Each row of a before or after table is a point. The points were changed in one or more steps. Then noise was added and the rows were shuffled. The steps act on how far a point lies along the listed directions, d1 being the first. What was done? A step turns or swaps two directions, mirrors them in a line or flattens them onto one, adds a multiple of one to another, or multiplies one. Angles are multiples of 10 degrees, from the lower direction toward the higher: turns from -170 to 170, lines from 10 to 170 but not 90. Use the fewest steps. Two steps may share a direction if one is a turn and the other turns, adds or multiplies; they go together, in the order done. Otherwise the lowest direction goes first.
In the rows, zero is written as 128.

Directions:
(1): [166  95 151]
(2): [104  84 105]
(3): [ 96 123 173]
Before:
[[115 166 173]
 [164 166 131]
 [132 111 139]
 [123  90 190]
 [142 101 199]
 [ 97 182 138]
 [140 106 127]
 [144  98 132]
 [ 95 150 121]
 [126 132  65]
 [ 78 147 105]]
After, 11 rows:
[[143 129 131]
 [133 117 147]
 [140 118 153]
 [198 143 129]
 [208 115 123]
 [164 124  80]
 [ 94 181 110]
 [ 59 139 148]
 [131  71 109]
 [121 141  76]
 [108 160 108]]
Steps: add -0.5 times d2 to d1; turn d2 and d3 by 140 degrees

Directions:
(1): [152 131 168  80 112  91]
(2): [139 127 144 154 190  93]
(3): [157 197 117 122 139 144]
(4): [186  95 137 129 136 167]
(5): [ 95 136 180 117 148 169]
(6): [117 115  91  74 166 134]
Before, 9 rows:
[[162 165 158 130 156 166]
 [ 65 128 124 146 112 142]
 [127 216 113 143 162 102]
 [141 163 124 108 191 115]
 [125 112 104 174 130 132]
 [159 139 117 126 112 129]
 [ 87 174 114 131 137 155]
 [119  77 138 171 101 105]
 [ 93 135 140  80 100 103]]
After, 9 rows:
[[ 65 122 119  89 116 137]
 [ 87 141 137 149  74 132]
 [158 140 120 129 126 123]
 [117  72 123  89  82 107]
 [142 169 133 182 196 121]
 [143 212 122 147 212  77]
 [165 161 161 131 191 145]
 [ 90 168 119 108 165 135]
 [128 102 101  97 145 122]]
Steps: mirror d1 and d6 in the line at 140 degrees; add 0.7 times d3 to d2

Directions:
(1): [128 146 156  73 140  87 169 106]
(2): [155 164 123  96  81 166 142 161]
(3): [ 91 160 165 130  89 120  82 104]
(4): [140 161 113 184 100  93 166 118]
(5): [ 70 125  73 110 113 142 150 106]
(6): [ 79 126 167 146 135 138 162 179]
Before (14 x 8):
[[110 159  95 145  65 186 125 170]
 [115 103 211  83 143 118 108 150]
 [114 126 193 124 139 124 118 147]
 [109 115 132 138 128 193 125 201]
 [145  91 140 155 160 135  96 115]
 [ 95 127 102 106 111 138 188 127]
 [154 152 103  93 117 144 178 136]
 [144 157 130 143  83 152 121 155]
 [164 102 157  95 152 132  95 126]
 [120 171  63 152  68 169 177 145]
 [146 161 125 141  91 166 153 194]
 [141 159  94 176  85 174 181 171]
 [109 159 102 161  89 158 172 156]
 [136 163  94 129 101 152 196 150]]
After (14 x 8):
[[136 106 118  98 146 184 117 171]
 [125 146  89 117  80 197 105 164]
 [111 129  89 118 105 131 184 125]
 [134 155  85 136  98 164 186 150]
 [150 111 177  87 149 116 118 129]
 [148 117 190  79 140  89 124 119]
 [144 129 167 116 141 116 119 121]
 [165 148 107 128  96 168 133 184]
 [132 148  80 154  98 171 145 149]
 [150 143  82 172  92 194 150 170]
 [130  96 155 144 164 138 101 121]
 [117 157  60 150  73 192 154 151]
 [145 153 110 106 110 148 188 145]
 [146 149 129 132  89 160 112 150]]
Steps: turn d1 and d4 by 30 degrees; flatten d3 and d6 onto the line at 160 degrees

Directions:
(1): [ 76 122 149  69 132 121 184 145 158 130 131]
(2): [155 146  98 132 112 129 154  97 179 184  89]
(3): [140 148 180 138 171 123 148  59 128 128 156]
Before, 8 rows:
[[116 150 161 105 149 113 128 136 117 113 134]
 [181 136 121 186 128 138  90  88 100 119 126]
 [151 139  84 130 111 149 142 118 174 168  89]
 [103 132 174 122 152 132 148 103  90 109 176]
 [166 125 148 177 157 140  86  88 110 132 139]
 [205 161 109 196 127 129  97  38 151 174  99]
 [114 144 172 100 144 128 161 103 142 131 145]
 [115  83  87 137 101 121  89 190 133 126  95]]
After:
[[132 153 127 105 128 113 136 134 149 153 105]
 [162 112  88 173 108 142  79 143 130 152  93]
 [128 116 200 157 192 107 120  62 117 107 164]
 [107 108 133 123 138 145  99 169  90  75 154]
 [110 128 107  89  92 131 147 168 156 142 101]
 [122 138  87 117  90 140 162 126 154 183 101]
 [175 121  89 179 100 147  80 126 106 121 112]
 [146 100  68 175  77 135  22 202  80  93 105]]
Steps: turn d2 and d3 by -150 degrees; multiply d3 by 1.3

Directions:
(1): [120 174 152 122 139 127 165 142 111  80 183  94 121 182]
(2): [180 131 118 152 135 138 148  54 165 118 162 111 164 106]
(3): [184 176 118 185 132  99  97 175 119 105 106 133 142 118]
(4): [144 118 147  76 145 157 103 138 168  62  81 100 135 122]
Before, 11 rows:
[[ 85 100 110 138 111 134 179  77 105 186 152 147 113 130]
 [163 163  94 225 122 104 137  91 129 159 194 164 153  99]
 [145  62  93 134 137 147  97  93 144 122  83 150 133  67]
 [161 139 169  90 157 151 144  63 184  57 171  76 139 126]
 [103  96 115 131 114 109 121  91 131 160 157 120 153 107]
 [187 155 136 122 142 141  83 163 140  55  76 118 155 115]
 [115 146 122 182 135 108 135 149 112 180 112 159 116 159]
 [106 103 116 130 123 116 115 162 106 163 117 142 124 118]
 [134 159 162 101 156 107 121 198 105  71  76  99 127 159]
 [ 68  48 135  14 121 156  77 150 131 145  19 168 106 104]
 [104 146 136 154 118 129 118 144 123 134 150 126 140 111]]
After:
[[184 160 140 120 144 140  87 165 136  50  81 114 153 123]
 [113 129 176  65 150 147 129 118 156  69 142  91 108 142]
 [105 146 136 156 118 130 120 141 124 133 153 126 141 111]
 [131 108 112 141 126 119 121 134 120 156 130 135 140 109]
 [ 93  95 115 128 113 105 113 110 122 163 146 128 146 109]
 [125 166 103 208 118  96 125 144 101 163 174 173 126 120]
 [130 150 120 189 136 111 143 130 123 174 124 153 126 155]
 [ 84  96 108 139 111 131 171  83 104 190 142 152 111 126]
 [157 158 160 110 161 115 137 153 125  64 102  85 146 152]
 [127  54 121  47 127 160  86  88 167 137  43 156 142  75]
 [141  69  95 137 136 141  87 118 133 121  71 155 125  71]]
Steps: turn d1 and d3 by -10 degrees; multiply d2 by 0

Directions:
(1): [165 190  96 141  57 113 100 116 132 141 173 121 117 109 107 128  87 116
 149  81]
(2): [112  80 104 132  89  68 153  89  71 134 144 146 130 112 114 175 134 146
 163 170]
(3): [137 106  74 142 115 168 137 175 143 108  95  70 173 103  72 138 131 125
 162 149]
Before:
[[131 175 145 125 122 167 106 154 159 129 119 113 131 139 128 100 117 108
  117 102]
 [168 181  89 138  97 142  86 151 161 147 155 109 132 121 106 104  97 106
  133  78]
 [148 164  98 146 115 172 103 168 159 119 112  87 158 128 112 107 123 102
  138  91]
 [110  78 126 121 139 106 135 115  98 121  90 133 139 123 140 156 149 141
  138 162]
 [143 102  74 145 116 163 132 146 153 113 103  82 174 103  83 145 130 126
  153 145]
 [108 130 153 117 129 146 112 137 146 127 117 129 124 128 154 117 125 140
  104 130]
 [ 79  74 151 120 195 132 157 122 115 114 107 157 130 150 146 132 170 143
  104 170]
 [115  86  58 146 120 126 133 165  99 116 110  99 169 112  78 159 147 137
  172 171]
 [114 100 143 127 173 126 145 140 132 115 105 136 137 132 128 127 169 129
  111 151]
 [150 156 112 149 104 131 121 130 146 132 145 127 137 116 120 125 128 134
  136 100]]
After:
[[133 191 137 132 109 106 103  88 127 139 188 171  88 140 154 112 105 120
  109  78]
 [ 65  24 115 122 122   7 167  60   8 145 150 202 117 133 144 203 170 171
  160 215]
 [ 96  80 135 128 158 121 138 125 105 118  95 134 150 149 145 136 162 130
  126 158]
 [121 147 149 124 140 170 117 153 150 123 104 114 140 144 132 103 130 116
  115 121]
 [125 162 145 123 112 155 101 145 162 130 127 122 124 123 148 106 112 126
  106 108]
 [118  81 103 125 175 159 131 172 143 124  85 105 164 131 109 124 153 128
  131 158]
 [ 84  21 135 126 139  48 172  45  59 135 129 180 127 132 147 188 165 163
  138 210]
 [139 160 143 130 122  88 118 106 127 136 158 161 105 124 142 126 133 122
  112  99]
 [126 106 121 144 142 141 143 143 141 122 111 122 150 120 126 134 158 141
  132 143]
 [126 123 128 120  99  70 115  79  91 137 135 158 111 124 152 151 126 140
  138 128]]
Steps: add 1.5 times d3 to d2; turn d1 and d3 by 120 degrees

Directions:
(1): [131 160 121 122 142 155 186 120 105 169 137 145 155 148  40 132 125 108
 184  80  73  95  91 100 122 142 117 118 137  87 150 103]
(2): [168 169 126 151 194 151 118 141 108 123 108 101 162 172 132 104 184  83
 156 143 140 150 132 165  61 100 121 174 130 130 102 170]
(3): [140 115  93 118  79 147 186  93 113  69  92 134 114 154 156 108 140 117
 173 104 159  67 168 154 108 116 110  82 167 173 138 122]
(4): [112 139 197 175  99 185 118 135 140 165 106 167  95 148 130 145 125 149
 148 134 108 126 100 128 120  44 185 118 143 179 113 122]
Before, 9 rows:
[[129 122 172 143 107 141  88 146 127 121 125 153 102 118 170 126 130 147
  111 157 142 136 129 136 116  93 142 131 135 164  95 128]
 [140  94 101 101  95 123 136 100 125  73 108 155 109 131 173 105 134 123
  123 154 196 102 167 160 124 125 121 116 155 163 133 147]
 [ 80 115 141 115 121  83  74 149 153 169 174 129 123  69 103 158  80 170
   62 139 110 177 115  73 194 172 114 155  90  78 144 102]
 [115 118 151 147 109 135 126 124 143 162 124 147 108 100  87 146 109 163
  127 124 100 130 110  94 163 111 154 114 122 142 130 101]
 [102 108 142  94 105 112 136 114 134 123 140 131 101 111 124 150  99 144
  119 130 111 125 125 122 177 142 131 117 131 129 164 125]
 [145 129  82 102 149  66  91 136 133  86 158  73 144 102 157 118 123 129
   74 161 171 169 149 124 151 176  83 165  93  96 137 127]
 [120  86 152 132 127 113  85 135 165  95 103 103 108  94 229 121 141 148
   49 161 183 164 171 164 128 105 146 138 110 179 116 166]
 [122  88  78  99 104  54  99 112 118  35 128 101 106  82 201 120 146 136
   56 146 189 122 190 145 145 173  99 121 127 148 118 120]
 [105 141 179 163 106 158 132 140 151 170 110 164 124 145  91 145 124 138
  140 122  83 122 102 123 131  73 149 138 126 150 110 117]]
After, 9 rows:
[[141 113 113 103 136  99  91 141 117  88 143 121 134 101 163 106 131 126
   97 150 155 135 151 134 115 168  95 136 122 121 108 129]
 [143 175  96 113 153 120 163 130 104 151 165 109 166 137  48 131 116 111
  150 101  98 126  92  94 143 165  88 157 105  60 166  97]
 [ 93  71 148 134  81 100 100 119 159 142 131 145  88  67 132 151  91 192
   84 141 127 141 135  93 194 125 153 101 110 150 129  97]
 [ 46  99 149 101  74  83  94 139 154 194 187 161 105  47  69 180  39 201
   72 109  80 154  98  41 237 182 124 117  96  68 163  58]
 [142 102  70  80 178  76 153 123 128  94 137  78 170  97 135 100 138 104
   88 107 152 132 168 134 125 220  78 141 101  80 154 150]
 [148 104  73  75 115 119 179  87 112  85 123 156 130 138 118 104 133 105
  150 120 176  83 155 142 126 162  93 117 151 119 151 131]
 [101 109 157 149 108 112  80 144 165 119 113 130 114 114 169 140 129 146
   80 163 146 157 150 151 144  94 135 148 107 168  97 141]
 [ 81  86 144  81  72 102 140 107 140 137 154 146  73  93 116 163  77 164
  113 128  98 114 121 102 205 154 134  93 135 127 171 102]
 [120 123  54  76 117  78 192  98  86  94 150 128 148  97  65 132 125 115
  125  64 109  64 137  90 155 216  73  97 139  71 157  74]]
Steps: turn d1 and d4 by 90 degrees; multiply d2 by 2
